Each point is reached from the start by the listed moves, each made 0, 1 or 2 times, or once backwards (-1), plus a little noise. Is the number of moves made odd or even? Then give how often each move was made.

Moves:
(1): 14 -10 8 0 0 -6
(2): 16 15 -9 -3 -11 14
(3): -5 12 27 7 -4 -5
Start: 1 -6 -3 2 7 0
Points:
13 19 15 5 -7 8 => even (0, 1, 1)
4 8 60 17 -1 -18 => odd (1, 0, 2)
36 39 41 9 -22 11 => odd (1, 2, 2)
-7 -9 -38 -7 8 11 => even (-1, 0, -1)
-40 13 51 17 8 -18 => even (-1, -1, 2)

Moves:
(1): 17 5 -1 -4 -10 4 1 -7
(2): -7 19 0 -8 1 -4 -2 -6
(3): -1 -6 17 -2 2 10 -8 -4
(4): 8 8 4 19 -1 1 -6 -2
(5): 7 1 2 0 14 -5 4 -2
(6): 5 -1 -10 4 11 11 -5 -4
(7): -1 1 -1 1 -4 13 21 -10
(8): 1 3 -1 1 -1 3 2 14
Start: 5 2 -3 0 -10 5 15 4
Points:
-18 8 -29 -12 18 45 51 -22 => odd (-1, 1, 0, -1, 0, 2, 2, 0)
14 60 5 24 -3 10 25 -9 => odd (0, 2, 0, 2, 1, 0, 1, 1)
55 -1 21 -9 11 45 23 -55 => odd (2, 0, 2, 0, 2, 1, 1, -1)

Moves:
(1): 6 -1 -9 5 -12 -3 -2 -2 2 5 -2 -8
(2): 3 14 2 -8 -2 -2 -9 5 -9 10 4 -9
(3): 5 -6 3 5 0 -8 2 -2 -12 -7 1 -5
(4): -9 1 -2 9 3 -1 6 3 0 4 8 1
(5): 12 -4 0 -4 9 -4 0 9 5 7 4 -2
(6): 2 3 2 9 3 14 -2 1 -3 -1 1 -2
(7): 9 9 -3 -11 3 -1 11 -1 3 2 -1 -12
(8): -2 -10 3 -2 -7 4 2 10 -3 -6 -6 0
(9): 2 1 9 10 -8 -4 3 -3 11 -12 7 6
(10): -3 -9 4 -8 0 5 6 -5 0 15 9 -3
(11): 2 -3 -6 -1 -1 3 1 0 -1 -4 8 6
(12): 3 8 6 4 -2 -4 10 2 -1 8 -3 11
Start: 5 2 10 -6 -2 -1 -2 -2 -2 -5 -7 -8
Points:
8 -34 5 -1 9 -2 43 9 -2 1 20 -14 => odd (0, -1, 1, 2, 1, 0, 1, 1, 0, 1, 1, 0)
31 -21 -7 -28 8 29 -14 26 -43 53 44 -60 => even (1, 2, 1, 1, 2, 2, 0, 1, -1, 2, 2, -1)
13 -1 2 -39 13 -13 23 -28 20 6 -4 -40 => even (0, -1, 0, 0, 0, -1, 2, -1, 0, 1, -1, -1)
39 18 7 -23 25 -34 19 27 -13 0 19 -1 => even (-1, 1, 1, 1, 2, -1, 1, 0, 0, -1, 2, 1)
33 -11 -8 -17 -20 17 -4 -3 -8 44 33 -32 => odd (2, 1, 0, 0, 1, 1, 0, 0, 0, 2, 2, 0)
-10 -22 46 21 -40 -1 24 6 -17 -14 -12 24 => odd (0, 0, 1, 0, -1, 0, -1, 2, 1, 1, 0, 2)
17 37 39 34 -29 15 44 16 9 -43 -18 3 => odd (0, 0, 0, 1, -1, 2, 2, 2, 2, -1, 0, 2)
41 10 6 -20 -3 4 15 14 7 7 -21 -50 => odd (1, 0, 0, 0, 1, 1, 2, 1, 0, 0, -1, 0)

Moves:
(1): 3 1 -3 5 -1 1 -5 6 6 -1 1 1 -4 7 3 2 -3 2
(2): 7 -13 -2 4 3 -6 9 2 -7 3 2 -7 -1 -3 -6 4 -3 2
(3): -12 -9 -3 2 -6 3 7 5 4 2 1 5 4 6 -3 10 -1 -6
(4): -1 4 -1 1 3 3 3 -13 -1 3 -3 2 -4 -2 -5 0 2 4
(5): -9 -5 -3 -1 -3 3 -6 7 -2 -1 9 1 3 -2 -3 0 0 3
(6): -2 2 1 -2 2 -3 6 1 -2 8 2 -2 -3 2 3 -1 -2 8
(7): 1 -1 -1 -1 4 2 -9 -6 -1 5 -2 0 -4 8 7 -2 0 -2
(8): -2 1 9 2 2 1 1 6 -5 0 6 -4 -6 3 -5 1 -1 -8
(9): 1 -4 1 4 -6 6 2 7 -2 2 -4 -1 1 -1 -6 9 9 1
(10): 1 -5 1 -4 10 5 1 2 5 -6 4 -3 -3 -4 3 0 5 -5
(11): 3 0 -5 1 1 -2 2 4 6 15 5 -3 5 -5 1 5 -3 2
(12): 8 10 -4 -3 -9 10 12 -6 -10 9 14 -5 -1 3 3 6 5 1
(13): 6 1 -2 2 2 8 1 5 -2 0 0 3 6 0 -1 -8 3 0
(14): 0 3 0 1 4 1 -1 4 0 -3 -4 -1 9 2 -1 4 -2 2
(15): 3 13 -5 -7 4 -10 0 -6 2 -2 -3 -1 -2 5 -9 -10 3 3
(16): 2 -3 6 -2 1 1 0 -4 4 3 -1 -3 4 3 -3 -5 0 5
(17): 3 -3 -1 -7 -2 7 5 0 -3 0 -4 -3 -5 -4 -1 0 -7 1
(18): 5 -2 7 -7 3 -1 -4 -4 4 -5 -1 12 1 3 0 5 -1 -1
Start: -5 0 -5 1 10 -1 2 3 -8 -4 1 3 -1 -1 0 3 -2 -7
Points:
-8 -22 7 -7 26 -9 -1 22 16 -33 -3 27 27 -2 -26 -21 18 -27 => even (-1, 0, 1, -1, 0, -1, -1, 0, 0, 1, 0, -1, 2, -1, 1, 1, -1, 1)
9 -47 -7 13 47 -24 13 -22 11 32 2 -9 3 -26 12 2 -11 -1 => even (-1, 2, 0, 1, -1, 0, 1, -1, -1, 1, 2, -1, 0, -1, -1, 1, -1, 0)
60 -1 -38 0 9 50 43 -17 -27 34 21 -21 -25 5 -23 5 11 9 => even (2, 2, 0, 2, 0, -1, 1, 0, 1, 1, 1, 2, 2, -1, 1, 1, 2, 0)
22 -2 9 -26 33 -19 -8 -3 15 31 -12 11 -11 -1 0 -7 -10 21 => even (0, 0, -1, 0, 0, 2, 1, 0, 1, 0, 2, -1, 0, -1, 1, 1, 1, 2)
-17 -59 -28 23 33 4 -18 18 0 -24 2 -3 -9 11 3 -11 14 -23 => odd (1, 2, 1, 0, 1, -1, 2, -1, 0, 2, -1, -1, 1, -1, 0, 0, -1, -1)
-15 0 27 -8 -15 49 1 -6 -31 -10 -12 14 -5 26 -12 45 -12 -24 => odd (0, -1, 1, 1, 0, -1, 1, 2, 1, -1, -1, 1, -1, 2, -1, 1, 2, 1)
-35 -12 -11 -5 6 7 33 44 -8 22 41 -11 17 15 3 48 -11 -10 => odd (0, 0, 2, -1, 1, 2, 0, 1, 0, 1, 1, 1, -1, 2, 0, 0, 0, 0)
